Rows are points. Before rounding, the points of a table are all equally far from one centre. They may lie mostly on one side of it. Write the centre, to within rounding.

Points (8 x 3):
[[-0.21 -0.47 -0.65]
 [-0.29 -0.14 -0.79]
 [ 0.30 -0.45  0.26]
 [ 0.17 -0.61 -0.39]
 [ 0.32 -0.51  0.16]
 [ 0.33 -0.33  0.34]
 [ 0.42 -0.32 -0.51]
 [-0.15 -0.15 -0.82]]
Centre: [-0.08 -0.01 -0.13]

Points (14 x 11):
[[ 0.23  0.49 -0.03 -0.66 -0.30 -0.01  0.15  0.16  0.46  0.05 -0.60]
 [ 0.00  0.58 -0.09 -0.33 -0.10  0.33 -0.04  0.01  0.61  0.20 -1.01]
 [ 0.21  0.76 -0.28 -0.66  0.45  0.44  0.14 -0.14  0.21  0.24 -0.33]
 [ 0.43  0.48  0.40 -0.52  0.39  0.43 -0.04  0.15  0.70  0.15 -0.69]
 [ 0.89  0.46 -0.11 -0.21 -0.10  0.28  0.17  0.37  0.53  0.29 -0.48]
 [ 0.19  0.52  0.04 -0.61 -0.04  0.45  0.18 -0.10  0.42 -0.05 -0.81]
 [ 0.23  0.44  0.16 -0.39  0.14  0.40 -0.45  0.24  0.16  0.57 -0.95]
 [-0.18  0.17 -0.04 -0.36  0.09  0.11  0.06 -0.10  0.40  0.48 -1.01]
 [-0.16  1.08  0.14 -0.15  0.51  0.28  0.02  0.25  0.42  0.13 -0.78]
 [ 0.16  0.68 -0.07 -0.43 -0.34  0.21 -0.21 -0.25  0.50 -0.27 -0.50]
 [ 0.38  0.26 -0.09 -0.42  0.16 -0.11 -0.11  0.60  0.10  0.19 -1.01]
 [ 0.30  0.56  0.22 -0.49  0.40  0.36  0.38  0.22  0.55  0.30 -0.78]
 [ 0.45  0.66  0.30 -0.67  0.35  0.21  0.32  0.29  0.01 -0.17 -0.43]
 [-0.30  0.42  0.01 -0.39  0.18  0.58  0.26 -0.06  0.57  0.28 -0.50]]
Centre: [ 0.21  0.36  0.06  0.08  0.25  0.08 -0.08  0.05  0.16  0.08 -0.36]
